Each row of a before or after table is a point. One or more steps were done to the points. Then noise was added and the rows were shuffled. The steps act on columns, c1 being the first. What was done? A step turns or swaps two columns, mirrors them in a line or flattens them onto one, adds a multiple of one to another, or multiplies or shifts one. Angles are multiples of 10 degrees, from the lower column toward the higher: turns from -170 to 170, lines from 10 to 170 but not 90. Use the fewest steps. Two steps may share a column if one is a turn and the other turns, adds or multiplies; they go together, in the order done. Otherwise the lowest column goes first.

Before (11 x 3):
[[-5.1  1.1 -0.2]
 [-1.2  3.8 -5.0]
 [ 1.3  3.5  3.1]
 [-6.0  1.4  0.2]
 [-3.9 -0.5 -1.3]
 [ 3.7 -0.3 -9.4]
 [ 1.0 -0.5 -0.4]
 [-2.6  5.0  4.6]
 [ 0.9  4.4  2.1]
 [ 5.2 -6.3  0.2]
 [ 0.4 -4.9  3.5]]
After:
[[ -1.5  -0.6  -9.9]
 [  0.2   8.0   5.3]
 [ -3.5   6.2  -3.7]
 [ -4.0  -0.8   0.9]
 [ -5.1   2.1   3.0]
 [  2.6   5.4   2.1]
 [  4.5 -10.0  -2.4]
 [  0.8  -0.8  -0.8]
 [ -4.3   1.8   2.2]
 [  2.0  -7.8   3.1]
 [  1.7   7.0   1.3]]
Steps: turn c1 and c3 by -30 degrees; multiply c2 by 1.6

Before, 14 rows:
[[-0.3 -7.8  6.5  4.4]
 [ 5.1 -7.5  0.6 -5.5]
 [-6.3  3.1  2.7 -3.0]
 [ 6.5  3.3  5.7  2.9]
 [ 0.0  1.3 -1.6  2.8]
 [ 2.3  0.8  2.7 -0.2]
 [-0.6 -6.8 -0.2  2.5]
 [ 3.3  4.1  2.7 -2.9]
 [ 4.6  5.3 -4.2 -1.7]
 [ 3.1  1.1 -1.5  5.0]
 [-0.2 -0.6  5.4 -3.4]
 [ 1.3 -1.6  4.4 -2.7]
 [-6.6 -6.4  2.9  5.7]
 [ 2.4  4.7  1.2 -1.9]]
After, 14 rows:
[[ 8.8  0.4  2.5 -6.9]
 [-1.8 -4.6 -1.3 -2.7]
 [ 2.2 -1.8 -2.3  0.1]
 [-1.4 -7.0  4.2 -2.6]
 [ 3.3 -6.8 -4.8  3.6]
 [ 2.2  0.9 -5.3 -4.2]
 [-5.5  2.2 -4.7 -4.2]
 [ 1.7  9.5 -2.5  7.1]
 [ 4.7  5.4  1.8  2.8]
 [ 7.9  5.3 -4.3  5.5]
 [ 3.5 -0.4 -3.5 -3.2]
 [-1.6 -0.9  1.8  3.2]
 [ 1.1 -2.3  1.8  6.1]
 [-0.1 -5.6 -2.6 -3.5]]
Steps: turn c1 and c2 by -130 degrees; turn c1 and c3 by -160 degrees; multiply c4 by 1.3

Before (8 x 8):
[[-6.1 -1.4 -0.2  1.8 10.6  2.4  2.6 -0.1]
 [ 0.3  0.3  9.2 -1.4  0.2  2.7 -6.0 -2.9]
 [-4.8 -3.5 -0.1  3.3  5.0  1.9 -9.5  2.8]
 [-0.8 -5.2  0.8  3.0 -1.5 -1.4  8.3  0.7]
 [ 0.4  1.2 -3.8 -3.5  4.8 -6.5 -6.1 -8.2]
 [ 2.2 -5.6 -5.1 -2.1  4.6  6.1  3.8  0.7]
 [-0.9 -0.1 -3.8 -6.9 -3.1 -4.2  6.9 -0.2]
 [ 3.8 -0.4 -0.5  2.4  4.1  2.8 -0.2  2.3]]
After, 8 rows:
[[ 0.4  0.0 -0.8  3.2 -2.6  0.3 -2.4  0.3]
 [ 3.7  0.0 -0.1 -3.2 -3.6 -3.6 -0.2  0.8]
 [-1.1  0.1  1.8  3.6  4.7  2.5  4.9 -6.0]
 [ 2.3  0.0  0.5  0.5 -6.6 -3.2  1.7 -2.1]
 [-0.9  0.0  2.7 -2.0  1.5  1.3  7.6  2.1]
 [-4.7  0.3 -3.2 -4.2 -2.7 -4.8 -8.5  1.6]
 [-6.0  0.0  0.8 -0.9 -4.1 -9.9  2.4  1.7]
 [ 0.6  0.0 -2.5  8.9  5.3 -5.6 -6.5  0.9]]
Steps: multiply c2 by 0; flatten c3 and c7 onto the line at 70 degrees; turn c4 and c8 by 120 degrees; mirror c5 and c6 in the line at 130 degrees

Before, 12 rows:
[[-0.5  1.5  2.1 -5.7  4.7 -5.3  2.2 -3.3 -1.1]
 [-0.5  2.0 -2.8  3.1  4.7 -3.3  5.1  0.8 -4.1]
 [ 2.3  7.1 -0.5 -3.1 -3.3 -1.3  1.8 -1.5  4.5]
 [-1.0  2.7  3.4 -2.0  4.4 -1.7 -2.7  2.1 -1.4]
 [ 0.6  1.8  3.5  0.3  3.6 -2.2  2.5  5.0 -0.6]
 [ 7.3  2.3 -0.7  2.6 -3.4 -3.7  4.0 -0.8 -3.0]
 [ 5.5  0.7  1.2 -1.7 -4.1 -2.3 -0.7  2.6  1.6]
 [ 8.3 -2.2  2.1 -3.5  3.6  2.0 -1.2  5.1  3.3]
 [ 1.1  0.6  2.0  0.1  2.0 -1.8  2.0 -4.1 -0.6]
 [ 1.6 -0.7 -2.1 -0.1 -0.1  2.0  0.7 -0.9 -4.3]
 [-1.4  3.1  3.1 -4.1 -2.9  4.1  4.0 -0.5  2.9]
 [-1.2  0.5  1.7 -2.2  4.4 -1.9  1.9  2.9  4.7]]
After:
[[  7.1   2.5  -0.6   4.1   3.9  -0.1   4.1   4.2  -3.0]
 [  0.7   2.0   3.4  -3.2   4.4  14.4   2.5  -5.8  -0.6]
 [  8.6  -2.2   2.2  -4.4  -6.5  11.9  -1.3  -9.7   2.9]
 [ -0.8   1.5  -2.8  -3.5  13.7   3.8   5.0   1.6  -4.0]
 [  5.5   0.8   1.3   3.3  -9.5   7.6  -0.9  -1.7   2.0]
 [ -0.3   1.5   2.3  -5.8 -11.6  -6.1   2.4   9.6  -1.0]
 [  1.6  -1.0  -2.4   0.1  -0.9  -3.5   0.5  -0.4  -4.4]
 [  2.3   6.8  -0.3   1.9 -11.8  -3.5   1.8   3.5   4.5]
 [ -1.4   3.4   3.3   1.5 -14.7  -3.1   3.7  -2.9   3.2]
 [ -1.4   0.2   1.9  -5.1  -1.7   8.9   1.7  -2.8   4.8]
 [  1.5   0.5   1.9  -2.0   2.5  -9.7   1.8   7.8  -0.9]
 [ -0.9   2.6   3.4  -4.9  -1.1   5.9  -2.4  -1.7  -1.8]]
Steps: turn c4 and c5 by 70 degrees; multiply c5 by 3; multiply c8 by 3; turn c6 and c8 by -120 degrees

Before, 11 rows:
[[ 2.2 -0.3 -7.2  3.1  3.2  4.9  4.4  5.7 -6.9  1.0 -1.4]
 [-3.0  0.3  3.8  5.2 -6.6 -2.3 -2.2 -5.5  1.3  2.0  2.5]
 [-7.2 -6.5 -0.3  2.0 -7.5 -5.3 -2.7  0.6  0.3  3.9  3.4]
 [-2.3 -6.4 -6.4 -1.9  4.9  1.6  1.8  3.8  5.3 -4.4  7.1]
 [ 1.2 -8.2  3.9 -2.5  4.8 -0.5 -6.0  0.2  4.0  0.8  5.3]
 [ 3.3  2.4 -3.9 -2.1 -4.4  1.3 -4.0  6.7  1.9 -0.8  2.6]
 [-2.9 -7.0 -5.7  5.8  0.2 -1.1 -0.7  8.3  0.8 -5.6  2.7]
 [ 0.9 -3.3 -1.9  6.4 -2.6 -3.9  1.7 -1.5  1.1  6.0 -1.3]
 [ 1.4  0.0  6.3  1.0 -3.9  5.1  0.3  1.8  4.4  3.3 -3.9]
 [ 4.0 -4.8  0.2  2.3 -5.0 -6.0  6.6 -4.5 -6.1  3.2  2.0]
 [ 5.4 -3.5 -1.8  5.3 -8.2  0.3  3.3 -1.7 -5.1  6.7  5.2]]
After:
[[  3.7   2.5   4.1   1.0  -4.0   0.9  -4.2   6.5  -1.3   0.9   4.3]
 [ -6.5  -6.2  -1.5  -0.1  -7.0   5.6  -3.0   0.5   1.4   2.5   5.4]
 [ -3.0  -6.2   3.0   3.1   0.5   3.7  -1.5   8.2  -2.4  -7.0   4.6]
 [  5.7  -3.1  -2.0  -1.6  -8.6   0.7   2.7  -1.1  -4.5   5.0   7.3]
 [ -1.8  -6.6   8.9   1.1   4.6   1.1   2.1   3.4   0.8  -3.3  10.0]
 [  0.5  -3.7   0.8  -1.5  -2.8   3.8   1.7  -1.6   1.2   3.7  -0.1]
 [  0.6  -8.3  -0.5  -1.2   4.5  -0.8  -5.6   0.5   5.3   1.7   7.2]
 [ -3.3  -0.2  -1.7  -0.1  -7.1   0.4  -3.2  -5.6   3.6  -0.1   4.3]
 [  1.5  -0.2   1.0  -0.6  -4.0  -7.4   0.2   1.6   4.9   2.4  -2.5]
 [  1.6  -1.0   2.5   0.0   2.7   0.2   4.5   5.3 -10.9   0.5   0.6]
 [  3.9  -3.9  -6.1  -0.9  -5.3   4.3   7.2  -4.8  -2.6   2.4   4.3]]
Steps: turn c3 and c6 by -150 degrees; turn c3 and c9 by -40 degrees; flatten c4 and c10 onto the line at 110 degrees; shift c11 by 2.0

Before:
[[ 6.3  1.5  1.8 -3.1  4.2 -1.6  0.2  0.5 -1.1  2.6 -4.1 -5.1]
 [-0.1 -1.4  1.2  1.8 -0.4 -5.7  2.1 -1.3 -8.0 -3.9 -3.7 -2.2]
 [-1.6  0.2  6.5 -1.0  5.3 -1.8  0.9  0.0 -3.5 -2.9  1.3 -1.6]
 [-2.1  4.4 -7.1  4.0 -0.5  5.3  1.4  0.7  4.2 -3.2  5.0  1.5]
 [-5.3  2.5 -5.8 -5.6  1.3  4.6  0.0  5.0  4.3 -1.2  2.4  5.9]
 [-3.1  0.6  0.0 -1.1 -1.5  1.5 -8.6 -0.4  5.8 -6.3 -1.8 -5.2]
 [ 2.4 -3.0  4.2 -1.8  1.0  3.1  1.5  2.5 -6.3 -1.2  1.6 -4.5]
 [-5.3 -4.4  3.5  4.4  0.9 -3.4 -0.5  4.2 -4.4  0.9 -0.2 -5.8]
 [-1.1  7.4 -4.1 -4.2 -0.2 -1.5 -3.8  7.2  1.8 -2.6  3.8  4.6]
 [ 0.1  2.1  1.5  0.6 -3.1  0.5  9.4  2.3 -0.6 -0.3  1.8 -0.5]
 [ 3.0 -4.0  0.7 -1.3  2.6 -1.8  5.1  1.3 -0.2 -4.1  3.6 -3.2]]
After (11 x 12):
[[ -0.9   7.4  -9.9   4.1   0.3   1.8   7.3  -0.8   1.2  -2.8  -3.4  -4.7]
 [  1.7  -4.3  10.0  -4.9   0.8  -3.6   1.6   1.7  -6.8  -1.7  -2.4  -1.7]
 [  2.4   1.7   0.0  -5.2  -1.4   3.5   3.9  -6.7   5.3  -5.9   3.9  -1.3]
 [ -3.8  -1.0   4.2  -5.2   3.9  -5.4   0.8   2.2  -1.1   3.2   3.7  -3.7]
 [ -1.9   0.6  16.7  -1.9   5.6   2.5  -1.0   0.0  -3.5  -2.5  -1.6  -1.6]
 [  6.0   5.8 -17.3   2.0  -0.8   0.4  -0.1   0.1   4.3  -3.1  -5.2   3.4]
 [  1.2   2.7   3.7   0.1  -3.6  -1.0  -2.5   8.4  -0.3   0.4  -4.9   0.3]
 [  6.3   4.4 -14.2   6.7   0.8   3.5   4.8   1.8   3.5  -1.0  -3.1  -5.1]
 [ -1.0  -0.8   7.7  -4.9   0.9   5.7   3.4   1.3  -4.3   1.1  -0.9   4.4]
 [ -2.0  -5.5   2.0  -2.1   2.1  -1.8  -1.2   3.6   0.9  -4.5  -6.1  -0.6]
 [ -6.0  -1.6   2.5  -1.4  -0.3   2.1  -1.6   2.3  -7.8  -4.2   2.2   2.2]]
Steps: add -0.5 times c1 to c2; turn c1 and c6 by -110 degrees; multiply c3 by 2.5; swap c4 and c12; turn c7 and c8 by -120 degrees; turn c8 and c11 by 160 degrees

Before:
[[  1.1   3.8   1.6   1.1  -1.8   5.6  -0.3  -1.3   4.2   6.4   0.7  -1.2
   -6.1   4.5  -1.1  -0.4   2.7   2.8]
 [  5.2  -8.0  -1.8  -3.1  -1.3   7.0   2.6  -2.7   5.8  -5.7  -3.7   5.6
    0.1   2.5  -2.7   4.1  -3.7   0.2]
 [ -1.2   3.9  -0.9   2.2   6.2   3.8  -3.6   4.3   2.5  -3.3  -2.3   4.0
   -6.4  -1.4   2.5   2.2  -5.1  -1.1]
 [ -3.5  -8.2   2.7  -4.2  -1.1  -4.8  -0.7  -3.7   4.8   0.8   5.6   0.3
  -10.5   0.9  -0.4  -4.7   0.4  -6.0]
 [  8.8  -2.8  -3.1   3.5  -2.2  -3.5  -1.0   3.8  -3.7  -4.4  -5.6   4.6
   -5.3   2.8  -1.0   3.6   1.4   5.7]
 [  2.6  -2.6   0.3  -3.2   7.8  -1.5  -0.4  -2.0  -4.3   1.5  -6.1  -1.9
    1.1   5.5  -2.6  -3.6  -3.5  -4.9]
 [  4.3  -2.7   1.7   1.6   1.0  -2.2   2.2  -5.4  -0.3   5.2   7.4   0.9
   -0.3  -1.0   6.3   4.8  -7.2   2.6]
 [ -0.5  -8.0   7.4  -2.5   3.8  -1.1   0.4  -7.5  -5.4   3.6   3.7   7.9
    1.1  -2.8  -0.5   1.7   4.4   2.9]
 [  3.2   3.0  -1.6   1.2  -1.9   5.1  -0.7   3.2  -0.3  -0.3  -3.7  -3.2
   -1.2  -1.2   8.8  -2.5  -1.5   0.4]
 [  5.7   2.1   0.6   2.0   3.0  -0.9   2.6   1.3  -5.2   3.9   0.6  -1.7
   -0.5  -1.2  -2.0  -5.5   1.2   1.4]
 [  9.5   2.1   3.5   0.8   7.9  -2.3  -0.6  -5.4   2.6   4.3  -0.5  -2.0
   -0.3   0.5  11.0  -0.4   1.9  -4.9]
 [ -3.5   3.4  -1.1  -8.5   5.9   7.1  -1.1  -1.3   4.0  -1.8   5.3  -1.4
  -10.5   5.8   4.9  -5.1   0.0  -0.1]
 [  0.2   4.5  -2.5  -0.9   9.6   2.1   5.4   0.3   0.6   4.6  -4.3   3.9
   -9.9   3.3  -0.3   7.0   2.9   3.3]
 [ -1.8   2.1   6.7   5.0   3.2  -0.6   4.5   2.7  -2.3  -1.2   4.4   0.8
   -1.3   5.4   3.2   0.3  -3.9  -2.3]]
After:
[[ -4.7   4.8  -2.2   0.4  14.7   2.7   2.6   1.2  -1.0   7.7  -3.8   5.2
  -10.3   3.7   0.3   5.0   2.6   3.4]
 [ -4.6  -3.5  -3.6  -3.4   3.1  -3.1   8.2   3.8   3.8  -7.4  -5.0  -4.1
   -5.8   3.0  -1.4   3.5   1.8   5.9]
 [  3.4   4.3  -1.2   3.3  11.9   4.0   4.1   4.1   2.7  -5.3  -2.9   1.2
   -6.0  -0.7   2.2   1.1  -4.7  -0.7]
 [ -1.8   3.2  -0.7   0.3   3.3   4.9  -0.6   3.0   0.9  -0.5  -3.6  -4.5
   -1.4  -0.7   9.0  -1.1  -1.1   0.6]
 [ -1.3  -3.3   0.1  -4.5  13.6  -1.9  -0.6  -2.0  -3.4   2.4  -7.2  -2.6
    1.3   6.0  -2.9  -2.2  -3.6  -5.1]
 [ -4.3  -7.9  -2.0   4.9   5.0   6.7   5.9  -2.0  -2.7  -9.4  -2.8   0.9
    0.4   3.1  -1.9   2.2  -3.6  -0.2]
 [ -4.7  -2.8   1.8  -0.3   5.8  -2.5   2.4  -5.8   1.6   8.3   7.3  -2.2
   -0.7  -0.5   6.7   3.5  -6.8   3.4]
 [ -5.6   2.4   3.3   2.2  14.4  -2.8   2.3  -4.7   1.5   6.3  -0.1  -8.5
   -0.7   0.5  11.0  -1.2   1.8  -6.2]
 [ -5.6   1.2   0.1  -5.2  10.1  -1.2   0.5   1.7   2.0   6.7   1.1  -2.7
   -0.9  -1.4  -2.2  -4.1   1.5   1.8]
 [ -2.6   1.7   6.3  -2.8   8.7  -1.3  -1.5   3.1   5.0  -2.1   4.4   4.2
   -2.0   6.0   2.2   0.7  -4.7  -2.4]
 [  3.0   2.9  -0.9   4.2  12.0   7.4  -2.5  -1.3  -8.5  -3.1   5.3   2.0
   -9.7   5.5   4.7  -3.5  -0.3   0.4]
 [ -0.6   3.6   1.8   4.2   4.5   5.5  -0.8  -1.9   0.6  10.3   1.0  -1.3
   -5.8   4.7  -0.7  -0.7   3.3   2.4]
 [  0.1  -8.6   7.2  -5.4   9.9  -1.5   6.6  -7.7  -3.4   6.1   4.5   4.8
    1.2  -3.1  -0.8   1.5   4.9   2.9]
 [  3.3  -8.0   2.9   5.1   5.2  -5.1  -0.3  -3.5  -4.0   1.3   5.2   1.8
  -10.5   0.6  -0.4  -3.0   0.6  -6.0]]
Steps: turn c1 and c7 by 130 degrees; turn c7 and c12 by -60 degrees; swap c4 and c9; shift c5 by 6.0; multiply c10 by 1.6; multiply c16 by 0.7

Before, 10 rows:
[[  2.0  -2.5   6.1   4.3  -0.6  -1.4  -1.2   6.0   0.7  -2.0   1.3   0.3
    7.1   0.8   0.7  -4.4   7.4  -3.1  -3.7  -6.1]
 [ -1.5   1.7   5.9  -2.5  -3.4   8.1  -1.8  -2.5   0.9   2.1   0.9   2.3
    9.0   3.1  -0.5   1.3  -2.6  -4.3   3.3   1.0]
 [-10.6  -1.2   3.2  -2.6   0.8  -1.1  -0.4   8.0  -3.8  -6.9   7.1  -1.8
   -2.2   2.5  -6.0   6.1   4.2  -4.7  -0.3  -3.7]
 [ -1.1  -1.6   0.8  -1.7   5.2  -0.4   0.4   5.9   1.4   2.5  -1.1   2.9
    5.8  -6.6  -2.5   2.2   0.2   1.1  -2.3  -2.9]
 [  4.4   1.6  -1.3   2.1   1.0   1.5   5.0   0.8  -1.4  -2.0  -0.3   5.4
    6.0  -2.9  -7.2   1.8   2.8  -6.0   7.4  -1.5]
 [ -1.2   3.1   0.9  -8.1   3.5  -1.4  -3.4   2.7  -1.9   1.8   1.6  -2.3
    2.1   2.7  -5.0  -1.7   2.5   6.3   0.4   4.9]
 [ -4.8   1.8   1.2  -0.9   0.7   3.9   6.4   0.0  -2.9  -0.2  -3.5  -1.1
    5.7  -1.8  -4.0  -0.4   6.0  -3.6  -3.2  -1.7]
 [ -1.1  -4.3   2.8  -5.0  -0.6  -4.2   0.5   1.7  -0.8   1.2   2.4   7.2
   -1.1  -3.6  -1.7   4.5  -6.0   0.8   1.3  10.6]
 [ -5.5   2.7   6.8   0.7   7.7  -3.0  -0.7  -2.4  -0.8   0.6   4.1  -4.4
   -6.2  -1.7   1.1  -5.1  -2.5   2.9  -1.1  -0.4]
 [ -0.3   1.8  -2.1  -0.2  -3.4   1.5  -2.1  -2.2  -0.4   1.5  -0.9   3.7
  -10.4   4.1  -1.9  -3.1  -1.8   6.7  -2.1   2.9]]
After, 10 rows:
[[  1.4   3.0   0.9 -20.1   1.4  -4.2  -3.4   2.7  -1.9   1.7   1.5  -3.2
   -0.9   2.6  -4.8  -2.4  -1.3   6.4  -0.4   1.0]
 [  0.7   1.9   1.3  -2.2  -1.4   4.0   6.4   0.1  -2.9  -0.1  -3.6  -6.1
    1.5  -1.7  -4.0  -5.5   1.0  -3.5  -2.9   0.6]
 [ -3.7  -4.2   2.7 -12.5   0.5  -9.9   0.5   1.7  -0.7   1.4   2.5   8.0
    4.0  -3.5  -1.7   2.6   4.7   0.9   1.2   2.1]
 [  6.4   1.8   5.8  -6.4   0.4   5.6  -1.7  -2.4   0.9   1.9   0.9   3.2
    4.3   3.3  -0.7  -8.0   1.4  -4.3   3.5   2.5]
 [  3.4  -1.8   0.7  -4.3   0.5   1.6   0.3   6.0   1.5   2.6  -1.0   1.0
    4.0  -6.6  -2.5  -4.6   2.8   1.0  -3.0  -1.0]
 [ -9.0   1.9  -2.1  -0.3  -2.2  -0.8  -2.0  -2.3  -0.3   1.5  -1.0   3.0
   -6.5   4.1  -1.8   8.6   2.7   6.4  -1.2   1.2]
 [-14.9  -1.2   3.2  -6.4   0.1   1.6  -0.2   8.1  -3.8  -7.0   7.1  -4.6
    5.0   2.6  -6.0   4.2  -0.4  -4.7  -0.6  -1.4]
 [  9.5   1.6  -1.4   5.2   4.0   2.2   5.0   0.8  -1.3  -2.0  -0.4  -0.9
    3.8  -2.9  -7.2  -5.0   6.1  -6.0   6.2   0.0]
 [ 10.1  -2.5   6.0  10.6  -2.0   2.9  -1.3   6.0   0.6  -2.0   1.4  -6.9
   -1.8   0.8   0.7  -8.1   2.6  -3.0  -3.3  -2.2]
 [ -9.5   2.7   6.9   1.7   2.0  -2.0  -0.7  -2.5  -0.7   0.5   4.2   0.8
   -6.8  -1.8   1.1   3.9  -5.0   2.9  -2.4  -0.9]]
Steps: turn c13 and c16 by -70 degrees; add -1 times c16 to c1; multiply c4 by 2.5; multiply c5 by 0.4; turn c5 and c19 by -30 degrees; turn c6 and c20 by 40 degrees; multiply c20 by 0.4; turn c12 and c17 by 70 degrees

Before, 9 rows:
[[-0.2  1.7 -1.8 -2.0 -8.4 -2.5 -2.4 10.7 -0.5  2.0  2.4  4.1  2.5  3.1
  -2.6 -0.3 -4.0  0.2  4.8  7.8 -0.3  1.9  0.5  4.1]
 [-5.7  1.3 -1.4 -4.1 -0.3 -0.6  4.5 -4.3  3.6 -2.0  1.3  2.9  5.0 -0.4
   0.5 -2.2 -3.3  3.4 -0.2 -1.4 -0.2 -5.3 -2.2 -3.5]
 [-0.5  1.3 -3.3 -3.5  0.4 -4.2  0.5 -4.7  7.7 -3.7 -3.3  2.7  5.5 -3.5
   2.0 -4.4  2.0  4.9  1.5  2.7 -6.1 -3.5  1.6 -5.2]
 [ 3.3  6.8  8.4 -6.0  2.9 -4.1 14.2  6.4  8.0  0.0  4.5 -8.0  8.3 -1.8
  -6.8  9.8 -0.7  6.6  8.9  0.4 -3.5 -2.1  6.8  1.6]
 [-0.9 -1.7  1.9 -6.4  0.8  2.0  3.9 -4.4  6.9 -0.6 -0.6  2.3  0.2 -4.3
   0.1  1.1 -1.9  1.1  4.7 -0.3  2.7 -1.4  0.6 -3.0]
 [ 2.3  2.3  0.9 -1.6 -2.9 -1.7 -4.1 14.3  0.5  0.5  5.1 -2.7  9.0  0.4
  -1.9  0.4 -1.0 -0.9  5.1  4.8  1.1  0.1  2.5 -0.5]
 [-3.5  4.0 -2.0  1.6 -9.1  1.1 -6.2  9.1  4.8  1.6  1.8 -3.1  3.5  4.6
  -0.4 -0.2 -5.3 -4.6  7.4  6.5  2.1  4.1 -3.8  1.6]
 [-0.7 -1.2 -5.4 -0.2  2.4  0.4  4.1 -5.4  7.9 -2.6 -1.8  2.2 -2.1  0.3
  -1.1 -0.5  1.6  3.7  1.6 -2.8  0.8 -5.4 -1.3 -3.2]
 [ 1.0  1.1 -1.0 -0.1  2.0 -5.2  1.8 -3.1  3.4 -1.6  1.1  2.9 -2.1 -1.4
   5.7  1.4 -3.5  4.2  5.9 -3.3 -3.6 -2.2 -5.1  0.7]]
After (9 x 24):
[[-0.1 -2.2 -2.0 -1.1 -5.7 -6.8 -2.6 10.7  3.6  1.9  2.3  4.3  2.6  2.8
  -2.7 -0.5  2.1  0.7 -6.9  6.4 -0.4  2.1  0.6  4.0]
 [-0.4  0.6 -5.2 -0.3  2.1  1.4  4.0 -5.5 -6.2 -2.3 -1.7  2.2 -2.5  0.6
  -1.0 -0.6  5.1  3.5  2.9  1.2  0.7 -5.5 -1.9 -2.9]
 [-0.9 -0.7  1.8 -6.9 -0.5  2.1  4.1 -4.7 -2.7 -0.2 -0.9  2.1 -0.1 -3.2
   0.1  0.6  6.3  1.3  1.4  4.5  2.7 -1.9  0.9 -3.1]
 [ 3.0 -2.9  1.1 -0.6 -1.7 -2.9 -3.8 14.1  0.5 -0.1  5.1 -3.1  8.4  0.8
  -1.5  0.2  0.4 -1.1 -3.9  6.2  1.1  0.5  2.5 -0.6]
 [-0.1 -0.7 -1.5  0.2  3.8 -3.6  1.7 -3.0 -0.1 -1.9  1.2  3.2 -2.2 -2.2
   5.8  1.1  4.4  4.3  4.6  5.3 -3.8 -2.5 -5.1  1.2]
 [-1.2 -2.3 -3.0 -3.0  2.6 -3.0  0.7 -4.4 -6.9 -3.4 -3.4  3.1  5.3 -5.3
   1.9 -4.0  4.6  5.1 -2.2  1.9 -6.5 -3.4  1.6 -4.9]
 [-3.3 -3.0 -2.1  3.2 -8.5 -3.7 -6.4  9.2  1.3  1.5  1.7 -2.8  2.9  5.8
  -1.6 -0.1  7.2 -4.2 -5.4  8.6  2.1  3.8 -3.7  1.6]
 [ 4.4 -8.4  8.7 -3.9  4.9 -2.3 14.4  6.5 -4.7  0.2  4.3 -8.1  8.8 -2.9
  -6.2 10.0  7.0  6.5  1.5  8.8 -3.8 -1.7  6.9  1.6]
 [-5.9 -2.3 -1.7 -3.6 -0.5 -0.4  4.6 -4.7  0.5 -2.2  1.2  3.1  5.1 -0.2
  -0.1 -2.1  4.8  3.1  0.9 -0.4  0.0 -5.2 -1.7 -3.9]]
Steps: turn c1 and c15 by 10 degrees; mirror c2 and c4 in the line at 80 degrees; turn c5 and c6 by 30 degrees; turn c9 and c17 by 130 degrees; add 0.3 times c21 to c14; turn c19 and c20 by 80 degrees
